Rows are points. The ring and each string are closed loops that go straight from each point to the next, and from the last back to the first. Before rounding, they use only three directions, however many columns there are. Count how often each string passes through the ring. Passing back the other way cancels.

Ring (8 x 4):
array([[ 0.62,  0.08,  0.17, -0.15],
       [ 0.70,  0.02,  0.15, -0.64],
       [ 0.57, -0.16,  0.09, -0.65],
       [ 0.16, -0.35, -0.11, -0.13],
       [-0.07, -0.13, -0.30,  0.20],
       [-0.18,  0.33, -0.44,  0.49],
       [ 0.00,  0.37, -0.30,  0.54],
       [ 0.37,  0.16,  0.02,  0.29]])
String, 18 rows:
array([[ 0.22, -0.52,  0.03,  0.14],
       [ 0.06, -0.59, -0.04,  0.35],
       [ 0.20, -0.22, -0.05,  0.19],
       [ 0.03,  0.48, -0.40,  0.02],
       [-0.50,  0.97, -0.86,  0.60],
       [-0.43,  0.58, -0.65,  0.84],
       [-0.13, -0.02, -0.27,  0.73],
       [ 0.11,  0.07, -0.19,  0.22],
       [-0.16,  0.66, -0.58,  0.15],
       [-0.41,  0.40, -0.69,  0.36],
       [-0.15, -0.50, -0.24,  0.36],
       [ 0.20, -0.70,  0.07,  0.19],
       [ 0.25,  0.00, -0.12, -0.13],
       [ 0.28,  0.15, -0.20, -0.42],
       [ 0.40, -0.17, -0.06, -0.66],
       [ 0.48, -0.49,  0.06, -0.80],
       [ 0.29,  0.11, -0.21, -0.59],
       [ 0.24,  0.04, -0.16, -0.20]])
Times through: 2

Ring (6 x 6):
array([[ 0.19,  0.58,  0.02, -0.14,  0.14, -0.18],
       [-0.29,  0.47,  0.01,  0.02, -0.06,  0.13],
       [-0.15,  0.13, -0.25,  0.61, -0.14,  0.26],
       [ 0.15, -0.01, -0.44,  0.86,  0.19, -0.02],
       [ 0.22,  0.09, -0.46,  0.73,  0.73, -0.46],
       [ 0.37,  0.38, -0.24,  0.23,  0.64, -0.52]])
String (29 x 6):
array([[ 0.05,  0.69,  0.13, -0.34,  0.03, -0.10],
       [ 0.14,  0.68,  0.15, -0.33, -0.22,  0.06],
       [ 0.28,  0.52,  0.03, -0.06, -0.27,  0.11],
       [-0.05,  0.32, -0.17,  0.30,  0.21, -0.09],
       [-0.48,  0.34, -0.13,  0.28,  0.32, -0.05],
       [ 0.01,  0.33, -0.14,  0.28,  0.02,  0.04],
       [ 0.02,  0.33, -0.09,  0.25, -0.27,  0.24],
       [-0.46,  0.26, -0.06,  0.37, -0.51,  0.56],
       [-0.42,  0.17, -0.16,  0.54, -0.38,  0.49],
       [ 0.17,  0.17, -0.21,  0.52, -0.39,  0.33],
       [ 0.23,  0.19, -0.24,  0.51, -0.16,  0.14],
       [ 0.28,  0.07, -0.32,  0.70, -0.27,  0.25],
       [ 0.18,  0.23, -0.24,  0.45,  0.11, -0.05],
       [-0.24,  0.12, -0.34,  0.65,  0.44, -0.13],
       [-0.10,  0.14, -0.33,  0.61,  0.40, -0.15],
       [ 0.20,  0.17, -0.31,  0.56,  0.23, -0.12],
       [ 0.50,  0.08, -0.41,  0.72,  0.22, -0.17],
       [ 0.44, -0.05, -0.57,  0.96,  0.64, -0.42],
       [ 0.52,  0.08, -0.46,  0.73,  0.54, -0.40],
       [ 0.53,  0.21, -0.32,  0.49,  0.28, -0.26],
       [ 0.04,  0.22, -0.33,  0.50,  0.64, -0.38],
       [-0.14,  0.21, -0.40,  0.54,  1.18, -0.72],
       [ 0.40,  0.33, -0.33,  0.33,  1.00, -0.78],
       [ 0.75,  0.44, -0.22,  0.12,  0.60, -0.63],
       [ 0.33,  0.49, -0.17,  0.04,  0.77, -0.65],
       [-0.04,  0.42, -0.17,  0.16,  0.64, -0.42],
       [ 0.06,  0.33, -0.19,  0.29,  0.32, -0.19],
       [ 0.52,  0.50, -0.06, -0.01,  0.01, -0.15],
       [ 0.65,  0.70,  0.12, -0.36, -0.20, -0.10]])
Times through: 0
String:
array([[-0.80,  0.43, -0.01,  0.11,  0.16,  0.13],
       [-0.05,  0.32, -0.15,  0.30,  0.07,  0.02],
       [ 0.04,  0.32, -0.08,  0.27, -0.38,  0.31],
       [-0.18,  0.23, -0.13,  0.42, -0.40,  0.42],
       [ 0.10,  0.22, -0.20,  0.46, -0.16,  0.17],
       [-0.11,  0.18, -0.26,  0.53,  0.13,  0.03],
       [-0.35, -0.02, -0.39,  0.88,  0.12,  0.17],
       [ 0.32, -0.16, -0.49,  1.09, -0.26,  0.30],
       [ 0.59,  0.02, -0.41,  0.81, -0.16,  0.10],
       [ 0.21,  0.20, -0.28,  0.51,  0.18, -0.10],
       [-0.18,  0.14, -0.36,  0.63,  0.56, -0.24],
       [-0.09, -0.01, -0.52,  0.89,  0.84, -0.42],
       [-0.13,  0.20, -0.31,  0.53,  0.56, -0.27],
       [ 0.47,  0.19, -0.35,  0.53,  0.42, -0.34],
       [ 0.54,  0.20, -0.41,  0.54,  0.78, -0.61],
       [ 0.25,  0.27, -0.38,  0.43,  1.06, -0.76],
       [-0.14,  0.29, -0.27,  0.37,  0.73, -0.42],
       [ 0.25,  0.34, -0.20,  0.27,  0.32, -0.26],
       [ 0.79,  0.54, -0.08, -0.07,  0.17, -0.35],
       [ 0.58,  0.67,  0.03, -0.29,  0.26, -0.40],
       [ 0.10,  0.61,  0.02, -0.19,  0.34, -0.31],
       [-0.05,  0.37, -0.14,  0.21,  0.30, -0.17],
       [ 0.22,  0.40, -0.11,  0.15,  0.03, -0.06],
       [ 0.16,  0.61,  0.11, -0.21, -0.29,  0.13],
       [-0.59,  0.60,  0.15, -0.20, -0.10,  0.20]])
Times through: 2

Ring (8 x 9):
array([[ 0.17,  0.31,  0.44, -0.02, -0.33, -0.40, -0.27, -0.37, -0.48],
       [-0.05,  0.25,  0.62, -0.04, -0.89, -0.07, -0.25, -0.61, -0.88],
       [-0.29, -0.06,  0.50, -0.08, -1.04,  0.24, -0.03, -0.55, -0.76],
       [-0.38, -0.44,  0.24, -0.13, -0.51,  0.45,  0.09, -0.35, -0.50],
       [-0.33, -0.66, -0.04, -0.15,  0.14,  0.40,  0.17, -0.08, -0.09],
       [-0.20, -0.58, -0.23, -0.11,  0.24,  0.05,  0.31,  0.20,  0.46],
       [-0.08, -0.33, -0.19, -0.07,  0.04, -0.25,  0.31,  0.23,  0.61],
       [ 0.09,  0.04,  0.07, -0.03, -0.14, -0.46,  0.07,  0.02,  0.26]])
String (30 x 9):
array([[-0.36, -0.92, -0.32, -0.17,  0.52,  0.44,  0.34,  0.18,  0.33],
       [-0.28, -0.49, -0.11, -0.10, -0.25,  0.09,  0.35,  0.09,  0.34],
       [-0.18, -0.32,  0.03, -0.09, -0.21,  0.01,  0.18, -0.05,  0.08],
       [-0.14, -0.34,  0.00, -0.09, -0.03,  0.00,  0.15, -0.02,  0.10],
       [-0.18, -0.31, -0.05, -0.07, -0.32, -0.10,  0.30,  0.07,  0.35],
       [-0.09, -0.20,  0.13, -0.08, -0.12, -0.03,  0.03, -0.15, -0.13],
       [-0.10, -0.21,  0.03, -0.07, -0.22, -0.16,  0.17,  0.00,  0.19],
       [-0.11, -0.15, -0.05, -0.04, -0.52, -0.34,  0.35,  0.14,  0.55],
       [ 0.09,  0.00, -0.12, -0.01, -0.21, -0.65,  0.29,  0.27,  0.78],
       [ 0.19,  0.09,  0.07, -0.03,  0.11, -0.54, -0.02,  0.03,  0.22],
       [ 0.21,  0.12,  0.21, -0.04,  0.22, -0.41, -0.21, -0.16, -0.18],
       [ 0.29,  0.35,  0.31, -0.01, -0.05, -0.62, -0.24, -0.20, -0.18],
       [ 0.23,  0.44,  0.40,  0.01, -0.46, -0.62, -0.20, -0.28, -0.25],
       [ 0.05,  0.26,  0.38, -0.01, -0.71, -0.39, -0.07, -0.29, -0.25],
       [-0.06,  0.01,  0.29, -0.05, -0.48, -0.14, -0.03, -0.27, -0.29],
       [ 0.05,  0.13,  0.44, -0.06, -0.26, -0.14, -0.27, -0.44, -0.66],
       [ 0.21,  0.55,  0.85, -0.03, -0.53, -0.23, -0.64, -0.83, -1.36],
       [ 0.04,  0.54,  0.88, -0.02, -1.17, -0.17, -0.44, -0.84, -1.26],
       [-0.04,  0.29,  0.73, -0.05, -0.84,  0.01, -0.38, -0.74, -1.16],
       [-0.09,  0.05,  0.52, -0.07, -0.52,  0.09, -0.25, -0.56, -0.87],
       [-0.17, -0.07,  0.35, -0.07, -0.62,  0.06, -0.03, -0.37, -0.48],
       [-0.25, -0.11,  0.30, -0.06, -0.88,  0.05,  0.12, -0.30, -0.29],
       [-0.20, -0.16,  0.36, -0.09, -0.48,  0.19, -0.07, -0.42, -0.61],
       [-0.22, -0.25,  0.38, -0.12, -0.30,  0.35, -0.15, -0.49, -0.81],
       [-0.48, -0.46,  0.36, -0.14, -0.71,  0.64,  0.04, -0.51, -0.80],
       [-0.53, -0.59,  0.22, -0.14, -0.69,  0.64,  0.19, -0.36, -0.51],
       [-0.40, -0.48,  0.12, -0.12, -0.55,  0.37,  0.23, -0.20, -0.20],
       [-0.43, -0.62,  0.03, -0.14, -0.34,  0.45,  0.27, -0.13, -0.11],
       [-0.43, -0.88, -0.11, -0.18,  0.31,  0.63,  0.20, -0.07, -0.13],
       [-0.37, -1.04, -0.25, -0.21,  0.92,  0.69,  0.15,  0.03, -0.07]])
Times through: 1
